Each row of a before or after table is a point. The points were changed in one or more steps. Then noise was added and the rows were shuffled. The steps act on how far a point lies along the listed directions, d1 being the first. Name the steps. A step turns or swaps two directions, mirrors them in a line or flattens them onto one, adds a multiple of one to another, or multiplies one. Angles are multiples of 10 degrees, from the lower direction toward the higher: turns from -170 to 170, lines from 10 to 170 but not 90. Use the fewest steps. Two steps may share a direction if one is a turn and the other turns, adds or multiplies; they go together, in the order done. Otherwise the lowest direction goes first.

Directions:
(1): [ 8.4 30.9 10.2]
(2): [ 26.4 -12.6  16.5]
(3): [-19.0  -3.9  27.5]
Before (10 x 3):
[[-0.6 -3.1  1.0]
 [-2.2 -0.1 -1.0]
 [-3.9  1.0 -7.6]
 [-4.9 -1.0 -4.7]
 [-5.1 -0.1 -5.7]
 [ 1.7  0.0 -3.5]
 [ 2.5 -2.3 -1.0]
 [ 0.1  1.1  7.6]
 [-0.2  6.9 10.2]
 [ 0.0  1.6  7.9]]
After:
[[-0.8  1.5 -1.8]
 [-0.8 -3.1 -1.9]
 [-1.7  4.8 11.0]
 [ 1.9  3.5  6.0]
 [ 2.7  1.2 -0.9]
 [ 1.7  4.2  6.4]
 [-5.5 -0.8 -7.3]
 [ 1.9 -2.4 -1.2]
 [-3.9  0.9 -6.1]
 [-2.7  1.7 -6.1]]
Steps: swap d1 and d3

Directions:
(1): [-14.3  14.3 -21.4  -7.2 -21.8  29.4]
(2): [ 10.7  20.1 -31.8  -0.9  25.3  -9.2]
(3): [-22.6  10.7   4.2 -32.3  -3.5 -23.6]
(4): [ 35.5  14.7  12.4 -22.3  -9.4   6.7]
(5): [-12.6  14.5  21.6  -3.9  29.4  23.4]
(6): [ -3.2  33.3  12.3  25.5 -13.4 -12.6]
Before (14 x 6):
[[ 1.4  1.7  0.4  2.2 -0.8  1.7]
 [ 4.7  3.0 -0.6  1.7  4.5  2.4]
 [ 3.9  2.0  2.9  3.4  3.8  1.5]
 [-3.9  5.5  1.5 -3.3  2.5 -5.9]
 [-0.2 -0.7 -7.2  9.5 -5.7  4.9]
 [12.8  1.3 -3.9  0.4  5.2  2.6]
 [ 1.9  2.3  0.3 -0.6  7.2 -1.1]
 [-2.4  5.1 -4.4  1.1  0.3  5.9]
 [ 2.4 10.7  4.4  0.7  4.6 -2.2]
 [-3.3  9.1 -1.6 -0.2  4.3 -3.8]
 [ 1.9 -1.0  1.0  1.3  4.7  1.9]
 [ 2.3 -3.8 -4.7  6.0  5.0  0.9]
 [-0.7 -9.2 -7.6  4.6 -3.6  2.1]
 [ 8.9 -8.5  3.0  3.9  6.7 -0.8]]
After, 14 rows:
[[ 4.7 10.9 -3.0 -7.3  9.3 -3.7]
 [-4.1  3.1 -5.3 -2.9 -3.4  2.4]
 [-7.5  8.7 -6.4 -2.4  9.3  5.2]
 [-4.5  4.0 -4.0 -1.8 10.4 -3.8]
 [-0.3  2.4 -0.3 -2.4  1.1  0.2]
 [ 1.9 -0.5  0.2 -1.0  0.1 -5.8]
 [ 4.8 -0.6  1.4 -3.0 -4.1 -5.4]
 [ 0.5  2.0  2.1 -3.9  1.5 -4.9]
 [-1.2  0.5  0.6 -3.1  1.2 -4.2]
 [ 0.6  4.0 -1.7 -5.1  2.0 -3.8]
 [ 1.8 -1.7 -3.4  1.7 -3.2 -2.4]
 [-7.1  4.8 -4.8  1.3 10.7  4.2]
 [ 0.5  2.6  4.0 -3.2 11.1 -7.8]
 [ 4.2 -5.4 -0.1  4.5 -5.1 -1.3]]
Steps: turn d3 and d5 by -140 degrees; add 1 times d5 to d2; flatten d4 and d6 onto the line at 10 degrees

Directions:
(1): [  6.5 -15.9  26.4  10.1  -8.2   7.4  38.0  18.8]
(2): [ -7.0  -7.3 -32.6 -21.2  -5.8  -6.5   9.0  35.2]
(3): [-23.0  -5.8  -3.4   1.4 -18.3 -36.1  17.5 -22.2]
(4): [ -6.2  20.1  -1.8  24.4  34.6 -21.5   8.1  15.6]
Before:
[[ -7.0   0.3  -3.0   1.0  -4.3  -8.5   5.0   2.4]
 [  2.8  -0.9   6.8   2.9   3.3   4.2   1.8   3.1]
 [ -0.6  -4.5   0.8  -3.0  -6.7  -5.9   7.7   0.6]
 [  0.3  -7.5   0.9  -9.8 -14.4   0.7   3.0  -2.8]
 [ -2.8  -5.3  -5.3  -1.1  -4.4  -9.6   9.0   4.2]
 [ -1.7  -6.8  -2.4  -5.3  -6.9   1.4   7.0   6.5]
 [  3.1   3.9   2.2   5.0   9.9  -1.0   2.9   7.3]
 [ -3.9   0.5  -4.0   1.9  -0.8  -7.7   2.0  -1.6]
 [ -5.2  -3.6   2.6  -2.1  -4.7  -7.5   7.5  -3.1]
 [ -0.3   4.2   3.3   2.3   1.9   0.6   0.6  -3.6]
 [  3.5   2.2   7.2   3.2   1.9   4.4  -1.5  -4.6]
 [ -3.7   0.0   2.9   1.3   1.5   2.0   5.9  -0.6]
 [ -3.3  -0.7   5.9   6.1   3.0  -0.1   2.6   0.0]]
After:
[[ -5.7  -2.9  -0.6  -2.2 -10.7  -5.1   3.2  -3.1]
 [ -6.2  -2.9  -1.0   1.6   0.6  -3.4   5.8   5.1]
 [ -2.7  -2.3  -4.2  -1.6  -4.6  -4.1   0.4  -2.1]
 [ -1.5   4.1  -2.3  -0.8   2.6  -1.5   2.1   4.0]
 [  0.3   0.7  12.9   5.6  -3.3  -4.9   2.5 -13.7]
 [ -1.5  -5.7   8.3   1.2  -8.4   0.8   5.2  -8.2]
 [ -1.7  -8.5   0.7  -2.4 -12.1  -6.0   6.7  -7.6]
 [  1.6  -3.2  -5.0  -6.4  -1.6   1.3   4.1  10.0]
 [ -5.6  -0.7   0.3  -0.2  -0.5  -1.0   7.2  -0.2]
 [ -6.6  -3.4   4.0  -0.5  -4.8  -9.9   8.4  -6.0]
 [ -0.4  -1.4   2.5   1.1   2.2  -0.6   4.7   5.9]
 [  0.5   4.3   0.3   3.4   7.0  -1.4   2.2   5.1]
 [ -1.1  -4.2   6.0   0.4  -7.5  -8.0   7.7  -6.7]]
Steps: add 0.7 times d1 to d3; turn d2 and d4 by -100 degrees

Directions:
(1): [-40.0 -13.3  29.5  11.6  -8.9   2.4 -26.9 -13.8  12.8  13.9   0.1]
(2): [  3.3 -17.1  -0.1 -48.4 -15.6 -29.3  -1.5  -4.5  12.5   9.7  10.9]
(3): [-16.1 -15.3   2.0  -7.8   6.0   6.4   4.5  56.1  10.3  -1.1 -15.0]
(4): [ 12.0   0.3   0.0  -8.8  38.2  -7.3 -15.8 -12.2  10.9  15.1 -40.7]
Before:
[[ -0.2  -1.7  -1.1  -3.7   0.2  -2.4   1.1   1.7   1.6   0.3   0.5]
 [  0.0   0.3  -4.2  -4.6   0.3  -3.1   2.2   0.3   1.4  -2.3  -2.4]
 [ 13.7   7.4 -10.6  -2.7   4.8   1.4   7.9   8.0  -2.5  -6.3  -4.6]
 [ -1.6   1.4  -1.7   4.2   0.1   0.1  -3.5  -3.4   0.4   1.8  -1.6]
 [ -1.7  -1.4   1.9  -3.9   4.7  -2.1  -3.6   0.8   3.8   4.5  -1.9]
 [ -0.7  -2.5   0.3  -4.5  -1.5  -1.4  -0.4  -2.2   5.4  -1.8  -0.8]
 [  2.4   5.4   2.7  14.8   8.1  12.6   2.3   6.0  -3.8  -4.3  -3.6]
 [ -3.5  -3.1   1.3  -1.9   1.5  -2.0   0.1   2.7   2.0   5.0   0.4]
 [  1.4  -0.2   2.0  -3.5   7.3  -3.6  -2.8 -10.0   0.6   3.7  -3.8]
 [ -0.2  -1.2   1.7  -5.9  -0.3  -3.0  -0.3   4.0   4.5   2.5  -3.7]
 [  5.5   5.3  -3.1  15.5  16.4  11.2   1.2   2.9  -4.5  -5.0 -13.5]
 [ -1.8  -3.5  -3.7  -3.7   4.5  -2.1  -4.7  -2.6   3.8   1.4  -5.0]
 [ -2.9  -4.4   0.9  -2.4   0.8  -1.9   0.1   3.8   2.4   2.7  -0.3]
 [ -0.9  -0.7  -1.3  -2.5   1.0  -1.2  -2.2   3.6   0.6   0.2   1.2]]
After (14 x 11):
[[ -4.2  -1.9   2.4  -2.7  -6.5  -1.5   1.9  -2.4  -1.8  -1.3   9.8]
 [  0.8  -0.9  -1.1  -3.8  -3.3  -1.1   1.3  -3.1   3.0  -3.4   1.6]
 [ -0.9  -1.2   0.7  -0.9   0.2  -2.3  -0.3  -1.6   0.7   0.0   0.7]
 [ -2.8   1.2   5.7  12.5   6.8  11.7  -0.3  10.0  -0.6  -2.6  -4.7]
 [ -0.3   1.0  -0.9  -0.6   1.2  -0.6  -2.5   0.3  -0.2   0.1   2.4]
 [ -0.6   1.0  -4.2   1.7  -2.9  -0.1   0.4   2.0  -0.3   0.0   1.7]
 [-14.0  -3.0   7.0  18.0   0.9  12.7  -2.5   9.7  -1.2  -5.1  -1.5]
 [ -1.5   0.6   0.3   0.2  -3.1   0.1   1.2   1.5  -0.7   0.1   7.7]
 [ -0.8   1.5   1.7  -1.2  -4.0  -1.2   1.0  -0.9   1.4   0.0   2.2]
 [ -5.4  -0.7  -0.5  -1.3  -1.6  -1.9  -1.3  -3.9   1.8  -1.1  -1.0]
 [ -4.8  -3.0  -3.8   0.0  -6.2   0.4   0.0  -1.6   0.3  -3.0   6.3]
 [  0.4   0.2  -1.6   0.4  -0.1  -1.2   4.0   1.1  -0.9   2.4   3.7]
 [-12.8  -1.4   9.9   5.2   2.3   2.9 -11.9  -3.2   7.3   4.4  -8.2]
 [  0.7  -0.8  -1.4   0.2  -0.3  -0.5   2.5   0.5  -0.6   0.8   2.6]]
Steps: turn d1 and d4 by -150 degrees; flatten d2 and d3 onto the line at 150 degrees

Directions:
(1): [ -2.5  46.3   9.9 -12.1  18.8  14.7  21.5 -14.6 -12.2 -19.8 -20.9  14.5
 -20.8   2.7]
(2): [ -7.4  -0.2 -23.0  -4.9  17.4 -40.5   2.3  29.0 -18.1   8.5 -16.6  -5.9
 -26.4 -21.4]
(3): [-24.5   0.5  -9.4 -25.0 -34.4  -3.0   9.3  20.4   4.0 -29.6   3.9  28.9
  16.5 -15.8]
Before:
[[ -1.2  -4.7  -3.5   2.0   7.2  -9.2  -1.0   6.3  -3.1   6.4  -4.3  -5.1
   -6.2  -4.5]
 [  0.9  -5.1 -11.1  -0.2   6.1 -11.9  -3.5  11.1  -2.5   6.1  -3.9  -5.0
   -5.7  -2.1]
 [  1.0  -1.3  -1.5   0.6   3.9  -6.9  -1.6   4.0   0.1   3.2  -3.3  -4.8
   -4.6  -2.7]
 [  1.3  -5.6  -4.3   3.5   1.2  -6.9  -4.0   3.2  -4.2   7.9  -2.7  -6.5
   -6.6  -6.2]
 [  3.1  -4.2  -4.7   3.1  13.7 -11.1   0.4   3.4  -6.4   5.4  -4.0  -3.7
   -8.2  -2.5]
 [  5.7   8.7   7.1   7.2   5.1  11.0  -2.3 -10.4  -0.3   2.9  -1.0  -2.0
    0.4   6.3]
 [ -7.7   8.9   1.9  -6.5  -4.6   2.2   2.9   1.9  -0.3  -5.3  -3.4   7.8
   -1.5  -2.7]
 [ -0.9   4.4   4.1  -2.6  -5.7   6.5   0.4  -0.6   4.1  -4.5   0.0   1.5
    4.6   1.2]
 [  3.7   3.1  -1.8   0.8   5.3  -3.6   2.4   2.1  -2.9   3.3  -4.3  -1.9
   -8.8  -0.7]
 [  1.3   2.2  -0.8  -2.0  -3.6   4.0   4.3  -1.4   1.7  -4.7   2.4   4.9
    4.5   1.8]
 [  2.5   5.5  -2.0   0.4   8.0  -1.6   1.1   1.5  -2.7   3.1  -5.3  -0.7
   -5.7   4.9]
 [  1.0  -0.9   0.2   0.5   2.7  -3.6   1.9   0.4  -0.6   1.2   0.6  -1.5
   -1.6  -0.1]]
After (12 x 14):
[[  4.1   5.6  -0.8   0.7   6.9  -2.1   3.2   0.7  -3.2   2.9  -5.0  -1.8
   -9.6   0.3]
 [ -7.2  13.2  -4.4  -6.0  -2.3  -3.3   3.5   7.3  -6.0  -8.1  -6.5   9.0
   -3.5  -7.5]
 [  3.5  -8.9  -2.8   6.3   1.1  -5.7  -5.7   0.9  -2.6  10.5  -0.5  -9.2
   -5.6  -4.6]
 [ -1.3  13.5   8.7  -1.5   1.5  11.1   2.3  -8.9   0.7  -2.2  -3.0   4.3
   -2.5   4.8]
 [  7.6  -8.4  -5.3   7.1   8.9  -4.8  -7.3   2.4   1.4  12.2  -0.2 -11.4
   -3.2   5.8]
 [  5.1  -4.8  -2.7   5.0  14.9  -9.1  -0.4   0.9  -6.0   7.1  -3.0  -4.9
   -8.3  -0.4]
 [  1.1   9.2  -2.4  -1.6   8.2  -2.1   2.4   2.8  -3.6   1.2  -6.5   1.4
   -7.3   3.7]
 [  2.1  -6.6  -0.6   6.3   9.0  -5.4  -3.1   1.4  -1.4  10.0  -2.4  -8.4
   -4.7  -0.6]
 [ -1.8   5.7   3.3  -3.7  -5.7   6.0   1.4   0.5   3.1  -5.7  -0.9   2.7
    3.8   0.7]
 [  3.3  -2.5   0.4   2.8   4.6  -5.0  -2.7   1.8   1.0   5.3  -2.1  -7.0
   -4.1  -0.3]
 [  0.8  -1.4   0.6   0.5   2.9  -3.8   1.9   0.1  -0.9   1.2   0.7  -1.3
   -1.4   0.1]
 [  1.9   3.4  -0.4  -2.4  -2.6   5.0   4.7  -2.3   1.4  -5.0   2.1   4.8
    4.0   2.0]]
Steps: multiply d1 by 1.6; mirror d2 and d3 in the line at 140 degrees

Directions:
(1): [ 20.5  25.8 -24.0 -28.7  12.1  21.4  -5.1  19.3   6.8  -8.9  20.5   7.7
 -15.1  26.8  32.8  -3.9  14.3  34.3   2.0   0.0]
(2): [ 12.4   7.1 -29.6  -5.8 -26.4  18.2  23.8 -27.6  18.4   1.5 -18.0  33.1
  22.8  -6.1 -10.2   9.8  -5.1   5.2  24.6  29.6]
(3): [  5.6 -20.8 -10.9  17.6 -24.5 -11.2 -31.2   4.4  43.4  10.3  17.3  10.4
   7.2  25.9 -20.5 -13.7  29.0  -0.8 -18.6  -1.3]
(4): [ 17.4  -6.6  30.6  -9.7  -8.6   7.2  26.4  10.2  16.3 -40.1  32.5  -5.8
  16.7 -23.9   9.9  -3.4  24.9 -21.2  -3.3  14.7]
(5): [ 38.1 -15.3  19.2   2.6 -27.8 -20.1  -5.3 -16.9 -25.6  -4.0 -12.3  15.5
 -18.3  -6.4   9.2 -11.3  22.4  19.3  26.6 -27.3]
Before:
[[  5.0   0.1   1.3  -4.8  -2.1   1.2   0.2  -1.2   3.0  -2.1   1.1   2.5
   -0.6  -0.5   6.5  -0.7   1.7   2.1   1.3  -1.6]
 [  5.8   2.1  -3.1  -6.5  -1.1   0.2  -0.3   2.0  -2.6  -1.8  -1.8   3.2
   -3.8   1.3   5.1  -2.4  -0.8   3.9   3.3  -1.2]
 [  0.8  -2.4   9.3  -1.3   5.4  -2.4  -0.7   6.0  -3.2  -5.5   7.4  -6.8
    0.3  -4.8   6.0  -0.3  -0.4  -2.6  -3.4  -3.6]
 [  4.3  -1.0   0.4  -1.2   0.4  -0.4   2.1  -1.8  -0.7   1.8  -0.7   0.3
    0.7  -5.8   1.3  -2.1   1.5   0.9   3.3  -2.2]
 [  2.9   3.6   4.5   0.4   4.6   0.1  -5.4   3.9  -2.0  -2.7   0.9  -6.4
   -4.0   4.8   6.3  -1.4   3.3   1.6  -3.3  -3.9]
 [  3.9   4.0  -0.5  -5.3   1.8   2.3   2.8   1.0  -2.0   0.1  -3.2   1.9
    0.4   1.1   0.8   0.0  -1.3   3.9  -0.9  -0.6]
 [  5.1  -2.5   0.1  -2.7  -4.9  -1.4  -1.0   3.3   4.3  -6.3   4.1   1.8
    1.0  -0.9   1.4  -2.0   7.2  -0.3  -0.1  -1.9]
 [  1.8   3.4  -3.8  -2.6   4.9   5.8   1.8   2.6   0.5  -0.4   3.6  -0.4
    1.6   1.3   5.4   2.2   1.3  -1.0   0.0   2.3]
 [ -0.9  -9.8  10.7   7.5  -6.6  -6.1   5.8  -6.0   3.6  -4.5   0.6   0.2
   10.7 -11.6  -8.0   0.4   6.0 -12.7   0.5   2.5]
 [  1.0  -1.7   8.5   0.0   0.3  -3.1   2.2   1.1  -3.0  -4.5   4.0  -2.4
    0.7  -2.3   3.3  -0.4   4.9  -0.4   0.3  -4.6]
 [  2.1   0.4  -0.3   1.0  -2.9   0.5  -0.7  -0.6  -2.7   2.9  -2.6   2.6
    0.0  -0.1   1.6   1.2  -2.4  -2.1   3.2   0.8]
 [ -0.3  -8.3   2.1   7.2  -1.8  -6.5 -16.3  12.0  13.8   1.4  15.0  -4.2
   -3.8  14.6   1.1  -8.2  16.8   1.8 -16.0 -12.9]]
After (12 x 20):
[[  0.9  -0.2  -2.0   1.9  -3.9   0.5  -1.8   0.4   1.2   3.4  -0.4   3.2
    0.9   1.9  -0.2   0.9  -2.0  -3.0   1.2   1.2]
 [  2.8   0.6  -6.2  -4.3  -1.7   0.5  -4.0   4.6   4.8   0.0   0.3   2.7
   -1.7   5.4   1.4  -2.9   1.1   2.6  -1.6   0.8]
 [  4.6   1.8  -1.1  -2.1   3.2   3.8   1.5   1.6  -4.1  -0.5   1.6   0.4
   -1.7   1.0   6.4   1.2   2.2   1.3   2.4  -0.7]
 [  4.4   1.9  -0.9  -4.3  -0.1   1.0   0.1   1.4   1.4   1.4  -1.6   1.9
    1.4   3.3  -0.6  -1.2   1.4   4.1  -2.5  -0.9]
 [  1.5   0.0  -0.7  -3.6  -0.3   1.5  -2.7   0.5   6.5   0.3   2.5   0.6
   -0.2   3.2   4.1  -0.5   0.7   0.6  -3.3  -1.2]
 [  1.9  -4.1   9.5   0.4   2.9  -3.6  -2.7   6.2  -1.2  -5.3   8.2  -6.0
    1.3  -3.8   4.6  -1.8   2.0  -2.4  -3.4  -3.7]
 [  4.1   3.6   3.8   0.3   2.6   1.7  -2.6   3.2   2.5  -4.9   2.6  -5.5
   -0.5   3.5   5.1  -1.4   4.5  -0.1  -3.0  -0.5]
 [ -5.2   3.4   4.3  -2.5   9.9   4.8   4.7  11.3   2.7  -7.9  11.6  -9.2
    0.0   0.0   8.7   0.1   3.1  -2.8  -9.9  -3.6]
 [ -8.1  -7.7   8.4   8.6   1.1  -7.5   0.9  -3.0  -0.8   0.5  -1.1  -4.1
    6.4  -8.4  -7.7   1.0   0.8 -11.8  -3.4  -1.2]
 [ -1.1  -0.2  -2.1  -2.5   1.5   0.0  -2.1   5.6   3.6  -3.5   3.5  -1.5
    0.7   1.3   0.6  -0.6   2.7  -1.2  -3.8  -1.3]
 [ -2.0  -2.6   5.6   2.0   0.7  -2.6  -1.3   3.5   3.2  -3.2   6.6  -3.0
    2.2   1.7   0.2  -0.8   5.7  -1.2  -3.6  -3.3]
 [  0.8  -1.3  -2.4   0.5   0.6  -0.8  -1.2  -0.3   3.8   4.1   1.7  -1.1
    1.8  -2.4  -1.4  -2.5   2.1  -0.2  -1.2  -1.5]]
Steps: flatten d2 and d4 onto the line at 140 degrees; multiply d3 by 0.4; turn d3 and d5 by -110 degrees
